Every row gives one point. A path goes straight from each point to the next, and from the last back to the first. The post is the endless flat space through its rows: a point in 2 columns, a line in 3, a plane in 4, and so on, so that a path can go around it. Count how often the path circles the post. Going back the other way cancels.
In the rows, zero is written as 128.

Post (1 x 2):
[[118 139]]
Path, 18 rows:
[[157 145]
 [162  64]
 [102  91]
 [ 75 153]
 [ 74 207]
 [ 93 119]
 [113  83]
 [216 129]
 [135 112]
 [ 82  94]
 [ 90 147]
 [ 92  82]
 [147 103]
 [171 149]
 [110 179]
 [ 84 158]
 [ 59  76]
 [191  72]]
Times around: 1

Post:
[[178 121  84]
 [ 79 155 123]]
Path, 21 rows:
[[ 41 124 152]
 [128 104 110]
 [211 110 102]
 [150 121 173]
 [ 94 124 120]
 [ 78 145  64]
 [109 167  44]
 [ 74 130 108]
 [115 114 132]
 [146 152 154]
 [122 187 136]
 [152 150  62]
 [ 52 140  74]
 [127 112  98]
 [150  90 166]
 [135 116 144]
 [ 45 110 114]
 [112 136  82]
 [ 94 173  95]
 [142 191 109]
 [249 124 136]]
Times around: 0

Post:
[[123 164 144 131  96 150]
 [131 166 138  99 163 156]
 [118 143 174  96  90 111]
 [116 181 153 132 120  96]
 [228   7  74 128 108 110]]
Path:
[[152  64 109 160  85 165]
 [136 104 151 172 117 152]
 [176 118 145  73 186 138]
 [175 127 133 123  88  99]
 [139 180 113  98 144 106]
 [142 160 185  75  66 164]
 [185 109 133 147  12  99]
 [129 142 126  49 142 140]
 [ 85 168 156  90 125  91]
 [129 106 122 134 166 188]
 [149 113 170 142 116 107]
 [100  82 194 103 113  83]
 [132 115 164 141 124 143]
 [153 152 180 120  92 178]
 [177 136 174  49 123 121]
 [125 168 174  56  46 109]
 [ 91 145 108 145  47  94]
 [130  97 131  95 133  94]
 [153  71 154 150 161 101]
 [160 116 157 121 118  88]
 [195 201 127 123 140 167]
 [183 141 180 118 127 147]
 [160 161 140 184 109 189]
 [187 175 149 132 128  79]
 [180 116 170 104 191 172]
 [133 153 133  94 197 195]]
Times around: 2

Post:
[[ 97 117 119  41 203 139 147 189]
 [132 143  84 178 127 113 189 134]
 [112 152 147 129 145 130 225  76]
 [148 151  26  89 174 109 114 139]
 [111 111  85 159 143 191  65 127]
 [ 75  99 177 129 169  87 115 116]
 [100 114 148 139  39 138 116 190]]
Path:
[[100 188 110  87 130 132 152 224]
 [118  81 150 153 143  66  68 214]
 [134  53  83 141 223 176  96 163]
 [156 159  16  92 187 144 186 107]
 [169  85 100 147 116  85  72 199]
 [125 131 178 130 151 111 179 217]
 [ 90 179 114 154 101 138 123 183]
 [ 66 116 149 140 127 140 174 102]
 [ 87  85 171 121 119  91 153  97]
 [148 136  97  94 115 122 163  68]
 [ 87 108  98  74 147  68 170  85]
 [102 160  74  61 162  60 131 120]]
Times around: 0

Post, 8 rows:
[[144 141 119 175 109  56  85 106 155]
 [161 172 113 178 165 108  71  68 136]
 [153 142 157  63  29 171 119 105 117]
 [143 172 204 106  20 184  98 139  73]
 [175 129 129 217  85 133 120 126 193]
 [156 164 144  71 130 121  46 177 137]
 [105 113 154 101 173 131  53 144 115]
 [143 143  92 194 167  83 149 122 148]]
Path (24 x 9):
[[131 178 141 162 111 202  69 101 139]
 [131  99  95 108  62  86 172  66 236]
 [143 153 140 113 143  86  83  88 126]
 [171  94 139  83 117 173 115 110  81]
 [163 113  96  82  71 139 131 121 156]
 [ 65  82 117 170  86  57 129 182 142]
 [102 132 132  80 132 133  80  42 121]
 [185 220 174 129 119 142 123 140 123]
 [162 160 167 166 143 150  86  78  86]
 [165 135 126 136 116 138  81  94 125]
 [137 149  97 124  95 112  60  96 105]
 [ 93 136 140 151  62 113  25  64 200]
 [151 208 185 186  72 100 119 156 126]
 [171 111 175 183 152 213 217 120 110]
 [198 162 141 111  68 105  67 120  98]
 [110  92 117  97  49 183  81  57  91]
 [ 99 166  82 121  78  44 153  45 100]
 [123 201 190 164 139 141 124 164 150]
 [164 167 153 102  96  87 154 114 147]
 [170 200 175 138 109 147 120  87 104]
 [175 153 183 153  58 215 144 150 153]
 [162 172 148  84 139  75  56 173 100]
 [186 152 159 224 100 209  95 116  73]
 [118 123 116  72  64 164  79 134 111]]
Times around: 4

Post, 10 rows:
[[169 144  12 249 218 100 120 158  93 149  84]
 [167 119 130 122 139 101 103  89  91  90 131]
 [130 139 136 106 138 170 148  74 112 128  80]
 [115 150 124 110 152  99 114 106 152 172 117]
 [ 60  40 136  88 152 169 179 130  47  93 129]
 [134 130 103  89  95 137 136 163 147 126 129]
 [121 165 167 175 141 139 125 139 126 118 159]
 [138 118 150  93 153 102 160 119 122 125  87]
 [ 93 105 170  88 108 171 107 177 118 149  93]
 [114  79 149 116 150 126 135  85 131  72 122]]
Path, 20 rows:
[[115  70 115 119 122 134 142  88 171 150 137]
 [138 147 113 141  93 154 126 100 112  92 165]
 [132 140  95 115 116 164 124 160  79 153  45]
 [170 152 131 152 169 125 107 121 128  78  84]
 [163 137  87 153 197 107 143 144 144 150  55]
 [140 141 120 148 184 164 197  62 100  90 135]
 [155 125 116 156 197 156 156  72  66  65 139]
 [162 138 143 141 152 163 134  80 101 130 123]
 [123  91 103 174 157 134 135 157 128 132  90]
 [123 121  98 207 136 114 118 120 121 100  84]
 [ 98 158 184  95 143 124 147 156  68 120  60]
 [ 89 100 132  52  96 152 142 235 129  73 126]
 [177 111  66  61 144 118 172 131 140 108 128]
 [131 101 130  90 143 135 140  77  98 144 140]
 [104  21 100  65 129 165 212  25  63 101  93]
 [ 88 146  87 124 122 133 123  68  74 152  90]
 [136 118  87  94 153  65 171  98  95  74 136]
 [125 129 122 123 190 146 178  52 103  96  99]
 [127 110 166 100 172 148 146 123 120 134  62]
 [157 125 137 123 161 169 155  82  56 122 101]]
Times around: 3

Post:
[[131 135 127 131 167 122 137 136 150  94  95 151 120  97]
 [187 183  88 127 148  85 118 101 125  93  94 127  90 103]
 [ 88 140 113 146 129 165 129 151 146 246 118 178  13 127]
 [ 95 103 158 135 118 211 149  95 161 135  96  67 153 132]
 [162  94 117 179 115 136  54 113  91 165 129 123 116 120]
 [152  71 133 136 127 174 142 144 180 130 149  69 135 180]
 [100 173 126 175  87 126 143  76 135 143 101 122  72 181]
 [ 73 155 135 140 145  80 183 139 146 163 149 118  93  74]
 [134 150 125 140 144 100 118  92 135  88  56 105  59 121]
 [ 85 135 126 148  97 115 180 114  63 125  77  97 108 157]
 [161 178 173  56 131 132  82 108 137  90 110 145  31 124]
 [ 78  92 134 124 167 156 143  98 174 241 132 144 125 115]
 [119 138  81  83 128  74 130 138 162  64 150 132 122 101]]
Path, 25 rows:
[[130 103 142 177 181 196 154  92 168 173 109 126 114 180]
 [115  96 117 107 112 165 110  86 164 169 147 155  93 134]
 [148 118 158 123 134  86 122  93 174 115 137 172 108 151]
 [143 123 122 127  91 125  37  98  51 146 109 129 156  97]
 [ 77 143 101 112 168 129 226 178 105 169  60 135  85 119]
 [151 113 142  92 173 104 159 169  85 127 124 115  98 142]
 [134 162 103  58 151 103 141 104 159 106 126 164  44 121]
 [118 115 144 100 153  82 204 120 128 139 108 101 106 137]
 [ 63 161 193 166  85 145 134 155  75 189 113 120 138  71]
 [123 145  99 164 157 132 179 166 133 158 122 106 153 114]
 [ 81 178 162 115 143 121 137  53 142  97  90  96 129  84]
 [ 97 140 141 106 152  83 162 100 138  84  94 141  55 140]
 [108 190 136 159 114  76 118  57 184 123 104 140  74  57]
 [138 144  91 169 113 128  87 121 177 162 100 115 109  98]
 [141 171 116 143 163 123 136 149 150 123  85  85  69 152]
 [ 91 119 113 176 161 144 136 123 146 226 161 149  74 143]
 [121 110  92  99 158 174 145 125 125 189  83 161  75 103]
 [121 165 120 115  45 118 112 135 114 149 127 213   7 161]
 [106 112 160 151  98 151 105 151 121 169 157 151 148 170]
 [ 87 185 101 191 174 130 228 131 143 184 127  46 151 108]
 [119 148 129 110 173 150 157 116 138 165  78 161  31 137]
 [ 65 125 168 147  69 169 140 123 114 168 106 182  24 142]
 [113 190 125 147 138  96 222  73 171 114  72 168 107 100]
 [122 113  91  95 102  70 119 130 144 124 125 115  84 173]
 [ 78 147 139 150 135 149  91 112 139 146  94  65 115  93]]
Times around: 5

Post (17 x 18):
[[121  93 126 122 175 224  64  79 131 222 135 128 140 199 143  72 148 149]
 [ 91  78 137 136 130 136 125 181 100 160  50 136 109  77 136 102 124  84]
 [122 102 130 134 168 183  82 132 121 155 165  77  92 130  91  80 117 141]
 [101 143 207 111 103  89 179 157 138 149  93  93 168  34 104 189  84 141]
 [136 101 111 181 199 159 101 170 134 195 171 138 125 173  98 108 194 176]
 [117 157 140 181  50 141 159 166 136 117 108  92 168  52 170 178  93  97]
 [123 132 105  71 123 126 123 179  87 155 140 138 138  62 171 163 134  28]
 [135  68 114 102 111 159 105 158  77 111  90 140 168  77 128 175 156 134]
 [146  95 112 145 104 114  97 144  67 172  95  92  97  46 161 158 165 133]
 [166 149 104 158 140 127 123 110  78 188 107 141  95 167  85  80 118 162]
 [117  84 129 150 206 142 117 112 116 163 163 157 142 142 157  60 103 162]
 [143 148 160 168 200 144  28 139  99 151 126 129 102 189 148  95 128 145]
 [ 85  94 222 128  62  90 187 125 111  85 127 138 117  83 136 166 159  74]
 [144 146 138  80  67 157 132 178 139 139 109 145 136  23 150  96 164 130]
 [ 98 109 118 165 172 127  49 114 139 189 144 222 100 152 117 122 103 136]
 [104 118  73 127 188 126  78  85 177 161 110 117 151 182 119  98 155 145]
 [ 73 105 165  98  42 114 162 200  93 108 120 106 103  86 177 175 121 136]]
Path, 21 rows:
[[127  89 141 200 163  91  67 119 132 143 191 113 141 146 179  96 116 151]
 [122 103  94 153 136 152  76 176 141 208 128  87  86  42 188  94 115 150]
 [137 149 190 157 118  88 152 138 126 209  34  93  41  92  94 134 102 165]
 [146 178 186 134 107 141 128 146  95 195 191 146  59 135 117 137 134 132]
 [145 181 121 169  47 118 149  99 138 128  96 152 106  91 135 137  65  91]
 [ 93 106 128 141 133 109  35 170 133 114 114 168 139 139 162 161 110 140]
 [111 141 161  40  88 180  56 167 152 163  65  50 139  24 138  30 159 179]
 [109 173 153 107 119 118  94  78  79 153 105 166 132  50 121 134  59 103]
 [146 203  86  65 222 114 120 135 179 173 141  66  85  95  82 114 165  94]
 [103  28 164  50  83 122 100  90  84  89  56 140  50 121  69  95 150 127]
 [105  82 103 249 164  82  67 143  97 192 110 162  70 149 171 119 135  99]
 [118 128 122 109 135 167  71 113  57 161 113 184 164 101 197 128  70  10]
 [ 73 147 180  99  99 114 129 156  97 163 132 123 105 105 192 144  72 167]
 [117  66 171 124 120 220 127  95 144 106 189 141 141 138 184 109 166 187]
 [176  72 110 185 103 147 115 106 126 153  34 117 157  93 120 165 131 145]
 [ 78  41 141  99  43  66  68 142  41  94  98 219 149 116 203 231 137  57]
 [ 67  31  99  60 136 124 164 146 108 136 131 159 119  84  95  83 137 151]
 [ 97 112 145 107 173 138  95 108 129 117 144 109  84  90 120  86 143  86]
 [139 150 114 186 148 116  99 171  95 245  97 239  97 153 141 172 154 119]
 [136 104 162  91 122 178 135 158 110 169 120  91 157  19 118 151 142 200]
 [ 65 108 113 105  76  51  75 103 123 164 105 241  88  70 128 142 102 172]]
Times around: 2
